Rows are points. The window is the flat piece filled in between its corners: a triangle in 3 columns, a solid with four corners in 4, and so on. A path goes straight from each point to the next, and from the last back to the first. After which points does the path pass through the window?

Window (4 x 4):
0.005, 0.037, 0.009, -0.054
-0.014, 0.048, -0.042, -0.003
-0.059, 0.009, -0.033, -0.002
0.022, -0.094, 0.033, 0.037
Path:
(1): 0.030, -0.022, -0.063, -0.022
(2): -0.070, 0.023, -0.004, 0.072
(3): -0.044, 0.046, 0.006, 0.019
(4): -0.030, 0.002, -0.033, -0.020
(5): -0.020, -0.083, -0.019, -0.038
(6): -0.031, -0.012, 0.034, 0.044
(7): -0.042, 0.014, 0.005, 0.012
(8): -0.005, -0.062, -0.026, -0.035
(9): -0.021, 0.011, -0.053, -0.039
(10): -0.014, 0.050, 0.006, 0.009
(11): 0.039, -0.016, 0.046, 0.030
(12): 0.034, -0.053, 0.015, -0.008
Through the window after points: 3, 9

Window, 6 rows:
-0.002, 0.068, 0.023, -0.017, -0.084, -0.032
-0.091, -0.024, -0.051, 0.017, -0.030, -0.003
-0.015, -0.001, 0.022, -0.010, -0.053, 0.023
0.036, -0.053, -0.031, 0.066, 0.026, 0.019
0.021, -0.011, -0.025, -0.035, -0.041, 0.008
-0.044, 0.023, 0.007, -0.058, 0.109, -0.065
Path:
(1): -0.017, 0.026, -0.023, 0.022, -0.059, 0.050
(2): -0.016, -0.035, 0.015, -0.034, 0.000, -0.085
(3): 0.005, -0.026, 0.018, -0.017, 0.032, -0.044
(4): 0.013, 0.048, -0.013, -0.011, 0.043, 0.022
(5): -0.037, 0.030, -0.030, -0.042, 0.033, 0.013
(6): -0.058, -0.012, 0.043, -0.004, -0.039, -0.081
(7): 0.014, -0.047, 0.029, 0.016, -0.089, -0.001
(8): -0.016, 0.021, -0.010, -0.006, -0.064, 0.055
(9): -0.029, 0.061, -0.009, -0.026, -0.035, 0.024
(10): -0.017, -0.059, 0.019, -0.017, -0.048, -0.042
(11): -0.037, -0.005, -0.002, -0.006, -0.040, -0.044
(12): -0.034, 0.026, -0.062, -0.008, 0.006, 0.009
(13): -0.005, 0.016, -0.065, 0.003, -0.024, 0.052
(14): 0.033, -0.035, 0.029, -0.012, -0.027, -0.046
(15): 0.013, -0.019, 0.006, -0.007, -0.011, -0.019
(16): 0.024, 0.012, -0.015, 0.013, -0.016, 0.044
Through the window after points: 1, 13

Window, 8 rows:
0.049, -0.013, -0.029, -0.048, 0.023, 0.038, 0.002, -0.009
-0.030, 0.039, 0.030, 0.007, -0.079, 0.040, -0.035, -0.011
0.000, -0.013, 0.002, 0.072, -0.032, 0.027, -0.041, -0.032
0.055, -0.010, 0.101, 0.014, 0.012, 0.011, -0.006, 0.067
-0.046, -0.027, 0.083, -0.035, -0.015, -0.020, -0.012, -0.014
0.068, -0.022, -0.061, 0.029, -0.048, 0.008, 0.008, 0.008
-0.050, -0.060, 0.087, -0.050, 0.007, 0.011, -0.041, 0.046
0.087, 0.013, -0.012, 0.040, 0.015, -0.025, -0.034, 0.054
Path:
(1): 0.001, 0.002, 0.029, 0.017, 0.045, 0.027, 0.026, 0.077
(2): -0.033, -0.019, 0.035, 0.025, 0.022, 0.010, 0.004, 0.016
(3): 0.019, -0.016, 0.058, -0.062, -0.045, -0.012, -0.028, -0.016
(4): 0.071, -0.022, 0.008, -0.005, -0.013, 0.000, -0.034, -0.003
(5): 0.044, 0.012, -0.026, 0.009, 0.023, 0.010, -0.002, 0.042
(6): -0.007, -0.020, 0.017, 0.062, 0.046, 0.027, 0.022, 0.055
(7): 0.052, -0.015, 0.023, -0.029, -0.072, 0.016, -0.064, -0.011
(8): 0.042, 0.015, 0.060, -0.025, -0.062, 0.017, -0.075, -0.043
(9): -0.047, 0.019, -0.001, 0.017, -0.039, 0.039, 0.009, 0.025
(10): -0.021, 0.006, 0.001, 0.013, 0.014, -0.013, 0.026, 0.068
(11): 0.086, -0.034, 0.021, 0.000, -0.022, 0.018, -0.055, -0.001
(12): 0.085, -0.018, -0.010, -0.008, -0.044, -0.002, -0.071, 0.016
(13): 0.025, 0.010, -0.007, 0.052, 0.008, -0.002, 0.019, 0.030
(14): 0.041, 0.002, -0.013, 0.028, 0.018, -0.018, -0.002, 0.039
(15): 0.081, 0.004, 0.007, 0.018, -0.005, 0.001, -0.051, 0.032
(16): 0.080, -0.015, 0.040, -0.011, -0.022, 0.000, -0.040, 0.000
Through the window after points: 2, 4, 8, 10, 12, 14, 16

Window (8 x 8):
-0.074, 0.016, 0.015, -0.013, 0.077, 0.022, -0.025, -0.031
-0.111, -0.025, -0.002, 0.058, -0.022, 0.002, 0.028, -0.038
0.063, -0.024, 0.018, -0.018, -0.047, 0.078, -0.025, 0.040
0.051, -0.038, 0.014, 0.029, 0.026, 0.052, 0.004, -0.014
0.017, 0.065, -0.061, -0.036, -0.042, 0.079, 0.005, 0.001
0.036, -0.014, 0.046, 0.000, 0.128, -0.013, -0.036, 0.063
0.052, 0.003, 0.048, -0.009, 0.024, 0.001, 0.013, -0.017
-0.018, 0.074, -0.012, 0.011, 0.028, 0.039, -0.053, -0.021
Path:
(1): -0.050, -0.021, -0.057, -0.015, 0.006, 0.024, -0.020, -0.025
(2): 0.021, 0.058, 0.025, 0.009, 0.035, 0.052, -0.022, 0.017
(3): 0.022, 0.013, 0.075, 0.022, 0.046, 0.062, 0.020, 0.020
(4): 0.002, -0.008, -0.004, -0.004, -0.011, -0.007, -0.005, -0.030
(5): 0.013, -0.007, 0.000, -0.032, -0.004, 0.002, -0.025, -0.027
(6): 0.018, 0.000, 0.052, 0.034, 0.038, 0.059, 0.015, 0.036
(7): 0.037, -0.010, 0.082, 0.005, 0.058, 0.033, 0.029, 0.031
(8): -0.010, 0.026, -0.049, -0.021, 0.027, -0.016, -0.059, -0.049
(9): -0.025, 0.004, -0.030, -0.016, 0.021, 0.029, -0.010, -0.016
(10): -0.035, 0.026, 0.001, 0.030, -0.011, 0.053, 0.004, -0.001
(11): -0.034, -0.021, 0.047, 0.056, 0.050, 0.041, 0.023, -0.013
(12): -0.007, 0.004, -0.034, -0.031, -0.008, -0.017, -0.058, -0.022
Through the window after points: 3, 5, 7

Window (9 x 9):
-0.022, -0.074, -0.072, -0.042, -0.068, -0.024, -0.089, 0.068, 0.035
-0.011, -0.032, 0.029, -0.026, -0.012, -0.014, -0.028, 0.070, -0.037
-0.026, 0.001, 0.089, 0.015, 0.000, 0.027, -0.012, -0.016, -0.017
0.031, -0.012, 0.009, 0.057, 0.012, 0.011, -0.012, 0.079, 0.042
-0.009, 0.082, 0.044, -0.057, 0.022, 0.005, -0.031, 0.024, 0.024
0.008, -0.048, -0.036, -0.052, 0.028, 0.030, 0.042, 0.024, -0.037
0.002, -0.034, -0.029, -0.024, 0.032, 0.004, -0.019, 0.012, -0.064
0.031, 0.001, 0.015, -0.057, 0.013, -0.054, 0.009, 0.010, -0.039
0.034, -0.001, 0.062, -0.005, -0.048, 0.019, -0.012, 0.015, -0.081
Path:
(1): 0.077, -0.025, 0.094, -0.022, -0.010, 0.005, -0.038, 0.050, -0.047
(2): -0.050, 0.011, -0.025, 0.001, -0.040, 0.013, 0.011, 0.010, -0.049
(3): 0.004, 0.027, -0.022, -0.007, -0.072, -0.012, 0.025, 0.053, -0.040
(4): 0.023, -0.027, 0.049, 0.023, 0.026, 0.021, -0.032, 0.036, 0.000
(5): 0.024, -0.007, 0.040, -0.039, 0.013, 0.012, -0.011, 0.032, -0.006
(6): -0.016, 0.030, 0.006, 0.031, -0.006, -0.025, -0.020, 0.036, -0.003
(7): -0.018, 0.022, -0.043, -0.023, -0.001, -0.011, 0.007, 0.034, -0.039
(8): 0.042, -0.085, 0.022, -0.049, 0.021, 0.001, -0.065, 0.042, -0.018
Through the window after points: 1, 3, 5

Window, 11 rows:
0.024, -0.039, -0.033, 0.001, -0.024, 0.034, 0.026, -0.033, 0.016, -0.022, 0.037
0.019, -0.017, 0.014, -0.010, 0.018, 0.048, 0.038, -0.003, 0.032, 0.014, -0.004
0.013, 0.023, -0.024, -0.014, -0.021, -0.007, -0.004, -0.012, 0.043, 0.036, 0.020
0.030, -0.004, -0.030, 0.050, 0.052, -0.030, 0.013, -0.018, 0.003, 0.031, 0.022
0.001, 0.084, 0.032, 0.044, -0.062, 0.018, -0.051, 0.025, 0.005, -0.035, -0.043
-0.022, 0.042, -0.008, -0.017, 0.041, 0.075, 0.019, -0.022, -0.001, -0.064, 0.028
-0.096, 0.097, -0.013, 0.086, 0.011, 0.049, 0.093, -0.068, -0.065, 0.011, -0.006
-0.011, 0.015, -0.020, -0.055, -0.013, -0.003, 0.054, -0.005, 0.006, 0.006, -0.094
0.065, 0.014, -0.007, -0.046, 0.023, 0.079, 0.008, -0.023, -0.014, -0.026, 0.029
0.048, 0.002, -0.001, -0.033, -0.008, 0.014, 0.065, -0.018, 0.034, -0.029, 0.031
0.000, 0.035, -0.045, 0.056, 0.019, -0.039, -0.016, 0.082, -0.043, 0.058, 0.103
Path:
(1): 0.006, 0.060, -0.079, 0.044, 0.040, 0.019, 0.092, 0.023, 0.037, 0.005, -0.008
(2): 0.014, -0.022, 0.021, -0.026, 0.009, 0.030, -0.012, -0.044, -0.040, 0.007, 0.048
(3): -0.040, 0.018, 0.030, 0.040, -0.004, -0.010, -0.014, -0.005, -0.010, 0.012, 0.028
(4): 0.046, 0.078, -0.066, 0.022, -0.011, 0.022, 0.019, 0.060, -0.020, 0.005, 0.017
(5): 0.052, 0.068, -0.071, 0.011, -0.015, -0.022, 0.054, 0.010, 0.054, 0.017, 0.001
(6): -0.018, 0.005, 0.029, 0.000, 0.020, 0.031, -0.011, 0.001, -0.044, -0.002, 0.011
(7): 0.022, -0.014, 0.054, -0.022, -0.009, -0.049, 0.009, 0.007, 0.009, -0.015, 0.049
(8): 0.032, 0.026, -0.076, 0.013, 0.017, 0.063, 0.007, 0.009, 0.024, 0.021, -0.012
(9): -0.004, 0.054, -0.058, -0.030, 0.013, 0.031, 0.020, 0.030, 0.015, -0.003, -0.025
(10): 0.009, -0.002, 0.049, 0.043, -0.004, 0.021, 0.006, -0.048, -0.025, -0.001, 0.004
(11): 0.010, -0.006, 0.017, -0.025, 0.000, -0.007, 0.008, -0.008, 0.005, 0.014, 0.000
(12): 0.035, 0.040, -0.041, 0.021, 0.036, 0.144, 0.071, -0.020, 0.016, -0.026, 0.017
(13): 0.078, 0.032, -0.107, -0.004, -0.009, 0.006, 0.043, 0.022, 0.036, 0.039, 0.010
(14): -0.009, 0.001, 0.036, -0.003, 0.010, 0.044, 0.020, -0.011, 0.012, -0.010, -0.009
(15): -0.032, 0.006, 0.046, 0.019, 0.022, 0.000, 0.007, -0.046, -0.043, -0.040, 0.059
(16): 0.041, 0.042, -0.071, -0.001, 0.005, 0.058, 0.043, 0.043, 0.022, 0.012, 0.000
Through the window after points: 3, 11, 13

Window:
-0.028, 0.108, -0.022, 0.071, -0.022, -0.079, -0.054, 0.005, -0.052, 0.010, -0.016, -0.034
-0.047, -0.086, 0.051, 0.010, -0.005, -0.005, 0.063, 0.084, 0.011, 0.014, 0.009, -0.051
0.011, -0.034, 0.095, -0.056, -0.021, -0.034, 0.032, 0.039, 0.001, -0.010, 0.017, -0.041
-0.039, -0.034, 0.045, -0.028, 0.033, -0.019, 0.085, 0.020, 0.022, -0.009, 0.055, -0.001
-0.026, -0.011, 0.004, -0.014, -0.054, 0.022, -0.015, -0.003, -0.001, -0.021, 0.048, -0.038
0.052, 0.014, 0.021, 0.003, -0.006, 0.057, -0.006, -0.002, 0.028, 0.001, -0.023, 0.010
0.027, 0.049, -0.094, 0.042, -0.010, -0.109, -0.099, -0.011, -0.065, 0.031, -0.011, -0.009
0.016, 0.002, -0.005, -0.024, -0.042, 0.009, 0.043, 0.047, -0.012, -0.062, -0.014, 0.010
0.003, 0.079, -0.056, -0.019, 0.029, -0.006, -0.080, 0.020, -0.073, 0.005, -0.024, -0.029
-0.035, -0.058, 0.038, -0.035, -0.013, -0.009, 0.098, -0.010, 0.033, -0.020, -0.023, -0.081
0.030, -0.030, 0.041, 0.012, 0.017, 0.043, -0.007, -0.016, -0.039, -0.081, -0.008, -0.005
0.061, 0.013, -0.002, 0.011, 0.009, 0.025, 0.011, 0.025, 0.033, -0.075, 0.030, -0.070
Path:
(1): 0.037, 0.011, 0.012, 0.001, -0.022, 0.030, 0.022, 0.014, -0.013, -0.017, 0.006, -0.031
(2): 0.001, -0.017, 0.012, -0.003, 0.021, -0.003, -0.026, 0.015, 0.042, -0.043, -0.030, 0.027
(3): -0.010, -0.011, 0.007, -0.003, -0.024, 0.007, -0.011, -0.004, 0.011, -0.046, 0.004, -0.011
(4): 0.039, -0.014, 0.014, -0.046, 0.014, 0.029, 0.041, 0.051, -0.052, 0.034, 0.060, -0.078
(5): 0.015, 0.031, 0.024, 0.003, -0.002, -0.006, 0.063, 0.015, -0.068, -0.007, 0.036, -0.039
(6): -0.037, 0.010, -0.001, 0.033, -0.011, -0.046, -0.039, 0.031, 0.025, -0.009, -0.018, -0.029
(7): -0.017, 0.005, -0.018, -0.002, -0.005, -0.020, -0.049, -0.006, 0.022, -0.040, -0.003, -0.026
(8): 0.025, 0.013, 0.001, 0.013, -0.053, -0.024, 0.019, 0.021, -0.086, 0.039, 0.044, -0.031
(9): 0.023, -0.055, 0.021, 0.009, -0.043, 0.035, 0.022, 0.001, -0.095, 0.014, 0.027, -0.038
(10): -0.047, 0.042, 0.011, -0.029, -0.003, -0.043, -0.008, 0.020, 0.080, -0.045, 0.026, -0.021
(11): -0.025, -0.023, 0.032, -0.003, 0.001, 0.009, 0.013, 0.027, 0.023, -0.035, 0.017, -0.022
(12): 0.008, 0.001, 0.026, -0.014, -0.013, 0.011, 0.042, 0.011, -0.009, -0.013, 0.017, -0.038
(13): 0.028, 0.033, -0.048, 0.024, -0.057, 0.004, -0.014, -0.023, -0.102, -0.003, 0.021, -0.070
(14): 0.004, 0.011, 0.014, -0.016, 0.062, -0.042, -0.053, 0.043, 0.055, -0.017, -0.033, 0.032
(15): -0.033, 0.010, 0.016, 0.015, 0.036, -0.016, -0.013, 0.026, 0.053, -0.080, -0.007, 0.025
(16): 0.052, 0.012, -0.003, -0.011, -0.065, 0.015, 0.005, 0.022, -0.081, 0.045, 0.023, -0.061
Through the window after points: 1, 5, 7, 9, 13
